Each row is a point. The points of each table are mixes of a few directions, plus a little noise. Count the directions of each table, and those that both share. Where both have some left over, give the other angles between the two spaces (their principal angles), to ten degrees, smallest first.

First:
[[-11 -18]
 [-24 -43]
 [ 23  43]
 [ 25  45]
 [-15 -25]]
Second (6 x 2):
[[  2  -2]
 [  0   1]
 [-47  39]
 [-23  19]
 [ 11  -8]
 [ 58 -47]]
Directions: first 1, second 1, shared 0; angles 80

First (4 x 3):
[[ -8  -8   4]
 [ 11  11  -6]
 [ 47  45 -23]
 [-50 -47  24]]
Second (4 x 3):
[[-26 -65   2]
 [  8  21  -1]
 [ -7 -19   0]
 [ 26  63  -2]]
Directions: first 1, second 1, shared 0; angles 30

First (5 x 4):
[[  5  -4  27 -19]
 [ 31  -7   1  23]
 [  6 -16  -5  32]
 [ 40  14 -24  26]
 [-81  12   0 -61]]
Second (7 x 4):
[[ 21  28 -16  54]
 [  6 -59  29 -68]
 [ 16  11  -6  29]
 [-34 -11   8 -44]
 [-46   5   1 -34]
 [ 17  12  -7  29]
 [ 20  13  -8  36]]
Directions: first 3, second 2, shared 1; angles 40

First:
[[ 46   9  15  26   4  -4]
 [-69 -11 -38 -30  40  23]
 [ 58  -2   1   3  14   7]
 [ 48  -7  -5 -19   1   6]
 [ -7 -24 -19   8  25   2]
 [-48  11  24  35 -39 -28]
 [-68  15 -27 -17  56  28]
 [  6  24  29 -21 -62 -12]
 [ 39 -14  18  16 -42 -24]]
Second:
[[-34 -17   5  28 -26 -25]
 [ 26   3   6   9   3   0]
 [-34  -1 -35 -30  58  33]
 [ 12 -62 -16   8 -27 -26]
 [ 33  37   5 -63  -1  33]
 [  0  41  36  48  -9 -14]]
Directions: first 4, second 4, shared 4

First:
[[ 31  33  26  21 -24  22  25  13]
 [ 32  45   8  -3 -40  40  -8  33]
 [-57 -52  26  12  38 -46  28 -14]
 [ 12 -20 -45 -26  13 -12 -26 -22]
 [  3 -13  32 -12 -19  -7  32  33]
 [ 49   1 -60  -9  16   0 -24 -51]
 [-70   7  14  18  16   3 -27   8]]
Second (9 x 8):
[[-22 -11 -16  38  33 -18   1 -17]
 [-22 -46 -58   8  11  -4   3 -32]
 [-19   0  -1 -37 -53  72   3   7]
 [  8  15  34  -1  13  29  24  34]
 [ -4 -16 -19  42 -42 -29  20 -13]
 [ 27 -14  18  13  69  -5  45  38]
 [  2 -17 -20 -23  -7   6  -5  -8]
 [ 20  50  46 -60  -5  16 -50  13]
 [ 10  38  14  20 -19 -68 -43 -22]]
Directions: first 4, second 5, shared 2; angles 40, 80

First (9 x 9):
[[ 44 -46   4  -8 -88 -26  20  -9  39]
 [ 55  31  19 -33 -56 -13 -16 -67 -32]
 [  3  -8  19  43 -23   6   0 -23  64]
 [-21  -3 -13  -7  36   5   5  28 -21]
 [-30  28  -5  24  63  25  -4  17  -9]
 [-26  19   3 -21  24  -3 -36 -21 -21]
 [ 20  16 -19  25  42  32  57  52 -42]
 [-36 -22  -8   1  26  -2  -2  33  12]
 [ -5 -16   5 -27 -26 -22 -25 -17   9]]
Second, 8 rows:
[[ -4  -5  -4  -7   1  -5   8 -12  12]
 [ -7 -16  23  42  60 -28   7 -64  26]
 [-50 -13 -76  31 -20   3 -54  35 -76]
 [ -3  -3   1  -3   5  -5   7 -13  12]
 [  2   2   1   3   1   0  -4   4  -4]
 [  1  16 -34 -30 -65  32 -23  77 -48]
 [ 44  19  60  -6  12   8  18   2  25]
 [ 18   1  29 -29   7  -8  36 -29  52]]
Directions: first 4, second 3, shared 0; angles 50, 60, 60
